Each row of a before or after table is a point. The points were changed in one or more steps. Then noise was added and the rows were shuffled. The steps act on columns, c1 being the first. Write out the steps. A step turns or swaps two columns, mirrors them in a line or flattens them onto one, adds a multiple of one to another, or multiplies or shifts one. Angles are multiples of 10 degrees, from the lower column toward the higher: turns from -170 to 170, lines from 10 to 170 but not 90. Use the fewest steps. Two steps may share a column if one is a turn and the other turns, adds or multiplies; they go together, in the order done. Otherwise the lowest column goes first.
In the rows, 128 means zero.

Before (8 x 3):
[[157 111 158]
 [152 115 134]
 [ 79 203  38]
 [185 134 144]
 [143 116 118]
 [131 103 149]
 [121  96  96]
 [170  90 127]]
After:
[[ 69 116 138]
 [148 149 164]
 [102  95 143]
 [109 120 144]
 [131  99 147]
 [160 239  72]
 [119 132 144]
 [100 116 176]]
Steps: turn c2 and c3 by 70 degrees; turn c1 and c3 by 160 degrees

Before, 12 rows:
[[144 134 122 140 143 122]
 [143 123 153 141 155 110]
 [121 125 148 125 124 141]
 [228 150 147 131  67 107]
 [123 120 159  79 122 119]
 [141 133 156 125 153 111]
 [115 111 147 137 107 149]
 [122 115 152  50 148 165]
 [181 157 159 123 113 152]
 [139 143 161 140 115 117]
 [143 169 109 118 148 125]
 [240 121 140 119 149 111]]
After, 12 rows:
[[121 165 152  50  91 205]
 [144 142 122 141  92 162]
 [142 117 108 119  64 166]
 [240 160 141 120  86 151]
 [139  98 161 140 149 155]
 [142 155 156 126  70 150]
 [145 166 153 140  72 151]
 [124 126 160  81 145 158]
 [182  85 159 124 146 190]
 [115 115 148 137 180 189]
 [121 125 149 125 138 181]
 [228  32 146 131 249 147]]
Steps: multiply c5 by 2.5; turn c2 and c5 by -150 degrees; shift c6 by 40

Before (8 x 9):
[[172 109  79 189 112 146 129 125  92]
 [140 137 108 177 117 105 125 168  57]
 [ 93 149 130  72 189  83 150 126 162]
 [ 48 144 114 103 154  72 194 181 176]
 [113 109 163 143 151 168  65 128 160]
 [ 90  65 135 100 142 164  62 121 133]
 [ 35 175 117  88 152 116 153 131 156]
 [110  99 108 174 149 112  73 104 123]]
After:
[[166 153  55  88 137 106 111 151 107]
 [144 171  82 194 153 156 140 103 108]
 [203 135  71 195 134 177 137 105 114]
 [136 146  55  77 124 140 128 170 198]
 [107 115  28  57 125 106 124 163 142]
 [148  90 114 119 136 103 103 100 111]
 [192 177  65 177 139 153 156  60 151]
 [154 105  85 167 133  59 100 131 120]]
Steps: turn c1 and c4 by -160 degrees; turn c2 and c6 by 100 degrees; shift c3 by -50; multiply c5 by 0.4; multiply c7 by 0.4; turn c8 and c9 by 120 degrees

Before:
[[168 143  90 182 173  93 105 171 137 128 138 116]
 [158 127 137 167  99 146 141 168  96 130 146  86]
 [118 163 123  89 145 140 121  96  38 115 149 106]
 [135 105 107 130 113 116  73 223  83 152 138  73]
 [117 131 128 133 100 154  99  84 159 102 112  74]
 [100 191 116  68 161 171 106 121  54 141 172  90]
 [ 54 132 133 120  93 158 139  70 145 139 178 123]
 [ 58 117 186 140  99 136 151 122 209  65 151  90]
 [101 106 166 110  99 105 119  79 139  91 180 119]
 [159 156 116  75 111 127 130 168 105 160 121 101]
 [ 99 165 152 100 116 170  86 118  82 119 119 158]
 [ 73 149 131 144  41 113 132 114 177  58 179 101]
 [ 89 171 195 151  89 118 103  77 176 116 163  95]
 [ 91 165 121 103 135 115 117 136  40 159  94 101]]
After:
[[131 169 144  93 107 164 118 120  72 122 158 170]
 [115 193 118  70 169  99 155 122  54 147 175 182]
 [ 92 142  93 186 164 110 100 176 118 125  92  97]
 [168 172 186 147 131  96  77  69 150 112 178 122]
 [162 112 189 141 116  87  89 112 205  63 201 147]
 [169 129 124 124 133 132 130  71 152 132 203 161]
 [105 163 123  94  90 102 177 138  54 149 156 130]
 [166 100 162 108 150 120 115  81 129  90 172 102]
 [157 124 139 166 141  89 157 166 109 127 116 151]
 [148 102 107 124 134  68 125 216  59 152 126 123]
 [140 159 117  74 126  97 151 169 113 157  97 127]
 [213 147 130 140 121 103 102 116 166  52 200 129]
 [117 161 122  76 154 103 182 101  57 117 140 138]
 [140 134 127 126 105  83  86  86 134 103 140 166]]
Steps: turn c1 and c11 by -70 degrees; turn c1 and c5 by 70 degrees; mirror c6 and c12 in the line at 40 degrees; turn c7 and c9 by 40 degrees

Before, 12 rows:
[[120 148 118  78 129 144 111 112 136 150 101 129 131  58 165 183  95 154]
 [107 127 127 144 127 122 145 142  62 107 162 110 150 145  39 147  89 138]
 [131 119  85 115   8 168  89 150  81 167 174 105 169 100  71 154  78 100]
 [ 80  97  95 103 116 137 105 164 162 105 196 110 155 117 163 186 149 138]
 [135 183 126 154  84 120 147  94  95 100 121 196 141 130  87 172 153 122]
 [163 149  87 148 171 139  41 170  94 181 132  85 125 126 120 104 136 119]
 [102 126  94 127 120 162  82 188 171 174 121 142 102 142 136 127 102 136]
 [135 177 133 122 137  90 149  76 138 203 121 177  74 131 112  65 170 131]
 [ 58 145 142 134 109 105 100 143  84 110 122 156 107 134  91 133 108 120]
 [135 149 168  66  92 137  83  87 113 138 150 156 107 126 126 145  59 148]
 [145 148 229 153  68 141 107 177 130 116  98  88 161 134 157 123 166 161]
 [121 117 159 119 149 141  94  53 131 163 158 122 113  69  91 106 129 150]]
After:
[[ 79 123 139 108  98 135 104 164 165 104 196 112 160 125 157 189  94  83]
 [163 129 141 142 146 130  40 171  96 188 129  84 124  87 119  99 111 149]
 [120 150 141  83  12 151 114 110 138 145  99 128 130  55 167 175 159 139]
 [142 113  86 154 105 140 107 174 139 116  92  87 159 182 154 120 128 167]
 [ 50 148 124 138 131 107 102 146  80 108 119 159 108 148  95 136 162 130]
 [139 193 135 153 109 116 148  96  93  95 123 201 140 170  95 174 110 143]
 [117  85 112 122  34 145  92  49 128 155 154 121 108  56  89 101 138 147]
 [101 114 145 127 151 163  81 183 173 167 122 135  99 145 135 127 142 130]
 [135 138 120  61 107 145  84  84 117 134 152 154 103 160 127 148 212 154]
 [133 120 116 125 136  87 149  77 139 204 122 180  73 117 116  67  89 199]
 [108 129 132 145 155 125 148 140  57 110 160 111 142 150  40 151 162 125]
 [129 160 143 115  24 169  92 149  77 168 173 105 164 200  74 152 156  88]]
Steps: add -0.7 times c16 to c18; turn c2 and c18 by 50 degrees; turn c3 and c17 by 160 degrees; multiply c3 by 0.4; multiply c14 by 2; turn c5 and c14 by -60 degrees

Before:
[[133 133 134 114 142 121 152  87 158 107 125 159 123  90 161  75  83 184
  153  95 118 144 134 112]
 [ 97 138  91 162  95 118 139  95 121 114  64 151 128 143  79 151  99 136
  140 121  73 162  93 105]
 [164 116 139 120 166 103 104  98 107 118 136 117 173 170 136 143 137 131
  110  77  98 103 141 116]
 [203 174 140 138  67 189 146 154 118 136 105 137 130 152 129 137 154 111
  165 121 138 127 100 113]
 [114 165 106 109  79 139 119  88 138 110 162  93 155 141 125 103 131 124
  152 138 133 125 136 124]
 [108 147  89 104 131 119 129 121  77  65  83 160 158 151 138 115 123 183
  144  81  56 130 107 112]
 [147 140 143 124  90 136 132 128 107  96 142 116 210 149 172 131  70 140
   93 111 166 127 175 149]
 [144 151 121 135 118 139 202 139 119 155 117 137 113 166 142 136  91 126
  126 141 111  83 107 125]
 [124 110 143 144  86 120 132  91 102 161 139 149 145 104 121 100  92 145
  178 112 113  72 153 154]
 [106 144 143 119 153 168 173 140 148 107 135  92 132 173 126  93 143 140
  111  38 169 104  79 103]
 [174 142 166 135 127 134 100 160 104 109 127 137 129 151 180 140 129 119
  154 157 132 123 123 142]
 [139 120 173  79  97 228 126 113 138 124 138 168  90 170 106 110 165 174
  156 124 103 106  74 157]
 [175 114 168 116  97  72 138 154  92  94 190 136 138 135 145 134 170 122
  119 135  70  86 137 140]
 [124 143 152 174 126 172 127 160 179 147 106 121 136 143 107 124 167 188
  170 130  85 120  88  86]]
After (14 x 24):
[[243  79 145 135 194 133 143 155  65 138 103 139 137 151 130 133 117 130
  166 120 140 130 103 116]
 [163 119 145 129 152 145 131 127 114  94 143 117 210 148 172 122 192 118
   94 115 167 129 171 154]
 [101 128  93 103 120 188 128 115 117  65  86 164 160 151 143 102 132  71
  143  83  56 129 110 115]
 [135 113 135 114 111 106 152  87 143 105 124 156 119  93 160 131 172  31
  153  89 117 137 135 113]
 [ 78 125  90 169 161 135 144  95 140 115  60 149 129 146  83 101 166 129
  140 123  73 163  94  99]
 [200 124 162 130 127 150  97 162 112 106 125 138 132 151 183 124 128 161
  152 152 133 127 126 142]
 [148 112 123 137 131 138 210 142 113 150 118 135 114 167 141 123 162  86
  125 140 107  86 104 121]
 [181 153 140 118  96 150 103  99 146 117 133 120 169 175 142 117 111 153
  108  77 100 104 135 115]
 [145 122 180  76 168  87 126 112  46 122 134 167  86 166 105 111  97  79
  158 125 107 106  75 155]
 [ 90 102 145 118 106 101 169 142  97 112 133  93 127 174 128 149 109  64
  115  39 167 100  71 105]
 [120  89 150 178 138  72 126 160 104 146  95 122 135 148 111  92  93  80
  172 128  88 125  92  87]
 [108  88 104 117 181 129 116  91 123 109 161  91 152 143 124 149 135 124
  150 135 135 123 135 121]
 [200 155 172 114 167 176 142 155 168  96 185 142 142 137 146 128  93 130
  119 135  74  83 142 138]
 [121 153 144 144 160 150 136  93 126 159 139 151 142 105 122 139 172  93
  173 114 116  71 149 152]]
Steps: multiply c1 by 1.6; turn c6 and c9 by -70 degrees; turn c2 and c6 by 160 degrees; turn c5 and c17 by -170 degrees; turn c16 and c18 by 140 degrees; add -0.7 times c7 to c18

Before (14 x 48):
[[142 117 145 107 174 130 105 157 144 130 113  95 158 124 146 112 125 177
  156 140  83 121 159 130 119 134 149 138 108 125 157 170 110 103  96 101
  162  98  94 149 122 120 115 147 119 144 126 143]
 [137 162 150 115 127 147 167 138 151 120 126 106 133 129 135  90 171 129
  154 146 138 112 110  94 133 119 139  98 147 151 166 168 120 166 110  96
  132 130 124 154 146 110 147 147 105 114 142 184]
 [152 181 126 156 131  85 143 108 115 112 130 115 172 141 111 144 147 167
  144 121 153 161 144 119  93 143 158  94 127 141 132 127 131 159 158  95
  150  98 147 100  99 149 131  87 134 152 112 136]
 [101 167 114 141 134 157 116 120 154 122 134 100 170  90 149 134 120 113
  156 100 137 143 121 120 126 137 101 125 111 111 149 149 122 163  90 136
  163  89 112 145  95 141 118 123 106 134 128 121]
 [125 142 103 154 107 126 115 110 136 120 158 116  99  88 157  84 111 143
  156 137 113 134 151  96 108 160 162 118 130  96 163 133 118 130 142  99
  123 148 155 152  94 115 129  86 141 160  97 113]
 [107 113 159 112 123 154 126 121 147 126 134 108 103  99 121 142 140 153
  112 136  85 158 123 152  80 148 148 102 116  91 113 105 144 128 122 153
  115 146 126 101 141 119 140 126 104 113 121 163]
 [142 175 135 116 137 152 138 123 118 120  88 102 122 100 131 122 115 111
  155 122 134 114 116 164 146 127 145 136 101 126 136 138 143 161 157 120
  129 128 166 107 134 148  94  84 128 131 115 171]
 [ 97 139 143 109 156  93 150 120 134 121 156 137 156 140 144  99 104 173
  127 102 111 121 160 161 131 141 115 121 157  91 116 142 145  99 159 104
  132 143 129 139  81 153 118 133 133 148  90 144]
 [162 126  96 100 119 158 141 149  93 127 105 131 119 117 124 130 133 105
  162 155 104  94 121 117  86 120 121 153 103 118 143 151 125 153 153 129
  122 134 160 138 142 102  87 110 101 105 130 158]
 [155 120 162 146 146 151 130 129  98 171  96 158 124 105 103 150 151 138
  104 113  90  95 142 144 104 107 121 107 137 156 104 105 138 119 153 116
  114  93 119 130 126 125 142 139  95 110 120 147]
 [ 97 161 121 120 163  98 119 108 145 123  95 144  99 150 102 143 130 142
  152 155 118 162 104 129 109  92 144 152 122  98 138 148  85 114 127 144
  170 145 103 122 144 108 102  97 106 132 161 116]
 [104 114 161 135 176 136 139 109 131 159 129 104 144 141 133 121 144 159
  136 137 107 133 135 104  93 161 168  88 165 153 146 159 146 100  90 151
  150 158 150 146  99 126 107 122 141 123 127 156]
 [115 163 144 146 127 146 143 117 120 173 144 159 121 102 135 142 122 105
  108 104 141 130 108  95 114 101 148  93 141 127 117 112 126 152  97 149
  165 104 110 118 112  99 127 148 101 160 141 124]
 [127 166 118 154 117 100 124 109 125 161  89 111 125  92 126 146 127 135
  176 157  89  95 144 141 123 160 145  97 121 119 105 117 142  96 156 109
  105 134 155 149 136 107  85 103 161 157 127 185]]
After, 14 rows:
[[153 119 162 149 105 152 130 125 139 174 101 159 125  59 104 146 152 141
  100 111  93  98 138 145 103 107 120 151 139 157 104 104 136 117 152 116
  161  89 111 132 128 127 144 134 108 110 118 148]
 [140 161 145 119  95 147 170 114 117 119 124 106 134 126 141  91 169 131
  150 145 139 116 112  91 132 117 141 122 150 156 170 168 115 170 112  92
  106 131 123 157 144 116 144 147  93 112 148 184]
 [142 115 147 109 136 130 102 130 142 126 112  98 159 117 148 119 123 178
  158 142  82 118 158 129 121 134 148 173 109 126 154 168 111 100  95 105
   94  99  97 149 123 101 118 151 105 143 122 141]
 [103 162 115 144 129 156 118 142 138 123 131 102 166  14 154 131 118 111
  154 102 138 143 119 116 129 134 105 131 111 111 149 152 118 164  90 136
   81  89 113 142  93 142 113 121  85 129 126 126]
 [127 165 116 152 100 102 127  96 113 163  94 110 128  20 126 145 127 134
  176 158  93  91 144 139 120 160 144 117 118 121 103 117 143  96 157 110
  148 133 152 151 138 138  83  95 165 155 123 186]
 [164 126  96 101 152 158 141 107 149 124 110 135 118  96 128 133 127 105
  161 154 103  91 122 119  86 118 121 121 101 117 142 150 125 152 153 135
  158 134 159 141 144 102  82 116 114 103 126 153]
 [105 113 158 137  88 132 136 120 143 158 130 101 145 164 134 121 145 159
  138 134 110 136 139 108  93 164 166 175 165 156 149 156 148 106  91 150
  108 158 151 144 102 144 107 120 131 124 124 155]
 [ 99 162 121 122 152  96 119  96 150 120  96 142  99 195 101 141 131 144
  152 156 114 161 103 130 111  96 146 168 119  97 139 148  82 113 123 149
   92 146 100 123 148 142 104  94  88 132 164 123]
 [104 118 159 110 103 156 127 114 105 127 136 109 106  41 122 142 141 152
  109 136  86 160 125 156  78 151 145 127 119  91 113 109 145 122 120 152
  120 148 128 103 146 136 143 128 104 115 124 166]
 [140 175 133 112 137 155 138 152 137 122  92 100 119  46 130 124 116 109
  157 120 136 115 117 163 142 124 137 134  98 126 130 132 144 161 158 123
  133 125 167 104 130 145  97  90 133 130 118 170]
 [122 141 105 155 116 128 111 103 120 124 156 114  95   7 159  84 111 143
  157 138 111 137 149 100 110 161 163 107 133  91 165 131 119 129 143  97
  127 152 157 153  93 141 127  89 143 156  98 112]
 [118 162 145 148  92 143 143  87 164 175 143 160 123  51 135 141 120 105
  107 105 145 130 107  98 114  97 152 125 135 129 114 107 131 153 100 147
  108 103 110 120 115 127 126 152  90 159 142 126]
 [152 183 127 155  93  90 145 143 155 111 129 115 172 166 111 144 149 168
  139 123 149 163 146 120  92 142 163 132 127 145 130 129 123 156 158  89
  124  96 145 100  98 149 128  85 133 150 109 140]
 [ 94 143 143 108 117  92 151 157 131 124 157 135 159 163 143  98 101 171
  126  98 114 121 163 161 136 143 109 156 161  89 108 146 149 100 157 107
  118 146 128 137  83 143 119 136 133 151  88 145]]
Steps: swap c5 and c28; turn c8 and c42 by -70 degrees; multiply c8 by 1.3; turn c9 and c37 by -130 degrees; add 0.5 times c37 to c45; multiply c14 by 3

Before, 13 rows:
[[111 119 128 168 220 132  99 150 135 140 210 135 127 151 118 199 147 148
  160 144 186 108 127 122 145 120 173 163 145  86 107 151 161 106 100 158
   51  87 128 151 103 123 124 175 172  84 136 100 120 135 129 131 114 129
  126 126 130 136 127 118  89 124 140 113]
 [111 100 130 113 128 108 118 163 128 143  97 111 104  87 108 162 161 133
  123  73 184 138 104 169 117 119 145  94 157 113   7  89 188 107 101 121
  104  97 119 151 139 132 215 148 150 124 116 110 123 135 131 127 101 107
  142 120 111 111 125 126  92 135 132 136]
 [129  95 124 115 134 150 115 111 113 129 112 113 114 153 113 117 146 171
  133 151 115 143 108 104 158 162 109 167 169 191 107 116 109 123 131 134
   93 109  97 138 173 112 160  87 169  67 126 125 136 119 114 121 140  39
  109 136 100 110 202  60  93 164 105 155]
 [206 142 141 145 132 123 118 161 121 102 111 110 109 135 108 121 154  93
  138  58 125 129 106  97 120  93 120 169 138 175  87 169 153  91 150 146
  137  92  67 141 125 121  98 122 170  73 114 118 131 120 129 154 153 124
  148 141 138 129 128  98  88 177 104 160]
 [106 101  62 117 147 134  71 150 139 128 127  98 151 141 237 130 118 171
  138 126 133  81 115 105 111  92 166 105 160 108  92 120 149 115  90 146
  128 101 106 150 132 154 194  12 157  89 111  98 138 133 144 168 153 125
  116 123 103 133 125 109 100 139 103 135]
 [115 124  50 138 149 118  62 122 138 104  95 201 121 125 103 113 143 147
  121 145 132 119 133 214 169 151  93 159 132 196 115 111 106 114  41 124
  136 130 117 102  92 104 120  96 131 103  49  77 126 138 120 134 101 133
  116 128 121 114 164 100 131 137  92 126]
 [117 123 132 119 213 100 109 130 135 130 122 108 118 142 138 213 124  97
  139  63 117 143 158 234 159 127  83 112 164 101 123 111  99  79 107 170
  138 100 128 119 144 121 119 148 128  78  80 102 130 121 118 123 103 130
  150 127 121 138 143 149  98 180 116  82]
 [108  96 141 112 126 131  85 156  97 138 106 110 104 138 110 136 188 166
  129  28 110 144 123  98 174  89 148 147 154  84  67 182 160 132 130 158
  119 106 115 129 235 133 112 131 141  85  84 106 125 248 153 120 103 106
  153 123 107 132 150 134 159 118  95 114]
 [105 144 140 123 120 119  79 156 121 123 113  98 140 149 119 128 125 140
  118 122 120 136 124 103 171 108 156 112 153 102 134 125 124 129 147 166
  120 143  97 145 112  96 157 165 141  79 111  79 171 122 151 130 153  81
  138 130 110  75 188 148  89 131  93 117]
 [136 138 118 157 114 161 110 153 139 140 129 114 122 149  99 153 131 121
  120 151 184 100 114 106  88 169 171 115 161 190 130  81 126 128 116 125
  137 123 113  89 110  95 118 167 136 235 112  96 162 169 126 141 140 127
  102 131 128  85 148 139 144 194 113 158]
 [161 128 124 130 122 115 115 143 116 143 104 196 119 102 107 109 166 133
  118 142 151 110 108 245  89  94  69 119  98 109 148  78 166  99 144 126
  132  86 115 148 111 195  97 165 122 103 131 176 151 122 146 175 107 133
  146 208 115 113 123 126 136 140 103 154]
 [138 114 100 118 159 120 113 128 109 116 138 144 105 154 135 120 118 166
  127 106 131  86 150 108 153  98 164 166 167 129 132 171  98 128 135 128
   99 139 114 148 123 112  98 165 159 241 123  78 123 143  87 120 125  99
  148 162 111 132 181 115 100 153 139 134]
 [111 144 134 125 230 107 119  60  33 128 167 111 171 161 113 130 123  43
  135 128 107 137 167 114 148  97 155 123 126  93  93  89 107 123 133 130
  145  84  33 125 128 166 122  93 171 139  84 119 232 127 150 131 112 127
  128 124 200  96 138 147 148 137 118 147]]
After, 13 rows:
[[106 101  53 110 149 141  70 121 138 126 140  99 150 143 234 121 118 170
  134 162 132  86 111 102 115  90 174 105 169 147  94 121 141 120  93 145
  132  97 111 153 131 156 198   9 159  85 110 101 134 133 143 171 151 123
  140 121 106 134 130 108 104 132 102 133]
 [110 118 131 113 217  98 111 107 132 128  89 113 117 136 137 209 123 100
  142  43 122 146 159 232 158 129  88 105 151 161 125 110  97  79 107 173
  139 102 129 121 150 124 125 151 128  78  74  96 133 115 115 121 102 129
  108 129 122 134 110 154  99 176 120  75]
 [208 140 143 146 118 127 116 147 120 102  83 110 108 132 102 121 148 100
  135  35 127 126 102  92 128  86 123 167 162  82  87 171 148  88 158 148
  141  89  67 151 131 122 100 118 166  72 108 118 128 118 122 148 154 132
  103 134 130 131 134  98  85 181 103 173]
 [155 134 124 131 119 116 113 165 113 140 114 197 125 108 108 105 164 137
  113 154 151 112 110 237  88  94  74 115 121 149 145  70 165  92 147 124
  134  88 114 151 108 193  98 169 120 105 132 178 152 118 147 180 109 125
  119 209 109 115 123 129 137 145 104 150]
 [134 137 117 154 118 154 115 117 132 140 127 108 120 141 103 155 127 115
  122 137 189 100 109 107  90 170 169 120 165  65 136  80 121 127 114 132
  137 122 117  91 105  98 117 165 135 235 110  96 163 168 130 147 149 155
  143 133 124  82 114 137 139 196 118 155]
 [106  96 136 111 126 136  85 127  96 137  81 109 105 140 106 143 191 166
  129  80 107 143 122  96 180  86 143 144 171 180  66 185 153 133 130 160
  118 105 113 120 230 134 113 127 138  80  85 106 131 245 154 115 102 155
  107 122 105 136 125 139 164 118  91 118]
 [130  92 125 117 138 147 116  84 115 129 133 113 103 155 112 118 149 170
  133 197 113 136 110 104 158 164 102 165 139  58 108 118 118 120 133 127
   88 101  96 143 171 110 158  83 170  72 127 123 134 115 119 122 140 237
  136 138 107 111 123  68  92 168  98 153]
 [130 112 106 117 162 128 110  92 101 115 143 145 103 148 136 122 123 165
  130 140 137  89 156 111 152  97 165 169 153 128 135 169 101 130 134 129
   98 132 115 141 119 111  99 164 163 237 119  74 122 144  84 118 128 189
  108 163 110 136 104 117 105 155 141 139]
 [116 121 127 163 218 127  97 131 132 141 215 138 128 145 122 204 147 148
  165 138 186 104 124 125 149 127 174 162 157 171 115 152 153 106  98 161
   46  91 132 145  99 123 120 180 173  86 128 102 119 127 131 134 119 140
  148 123 132 131 125 113  90 124 141 113]
 [118 123  51 137 155 118  54 129 136 101 110 200 125 122 109 114 140 147
  121 168 127 123 135 214 174 148  92 155 123  60 121 111 100 114  49 127
  132 123 124  97  89 105 116  97 134 108  49  77 124 136 125 134 102 148
  130 129 126 112  98  93 126 130  95 124]
 [112 106 128 117 128 106 116 129 132 146  78 110 111  89 110 155 156 131
  128  84 176 134 108 173 117 115 149  93 173 145   9  85 189 111 103 124
  107  96 124 149 138 134 212 152 143 127 119 109 127 135 130 136  99 134
  107 115 113 117 154 135  91 136 129 135]
 [107 144 134 120 122 116  78 129 125 122 114  99 142 149 127 127 120 139
  121 137 119 134 126 101 169 107 157 116 169 153 129 119 119 133 147 168
  124 142  99 145 112  94 156 157 135  84 109  82 172 121 154 130 156 207
  119 133 112  71 109 151  86 133  92 122]
 [110 148 142 129 234 112 115  83  34 121 134 111 170 160 115 135 125  44
  134  41 110 139 170 107 154  96 160 121  68 166 100  88 113 121 136 134
  139  87  32 121 118 164 122  95 172 130  77 119 234 125 155 134 111 133
  133 128 199  96 119 144 150 138 116 143]]
Steps: turn c54 and c59 by -140 degrees; add 0.3 times c4 to c54; turn c8 and c29 by 50 degrees; add 1 times c18 to c20; turn c11 and c20 by -20 degrees; turn c30 and c55 by -170 degrees
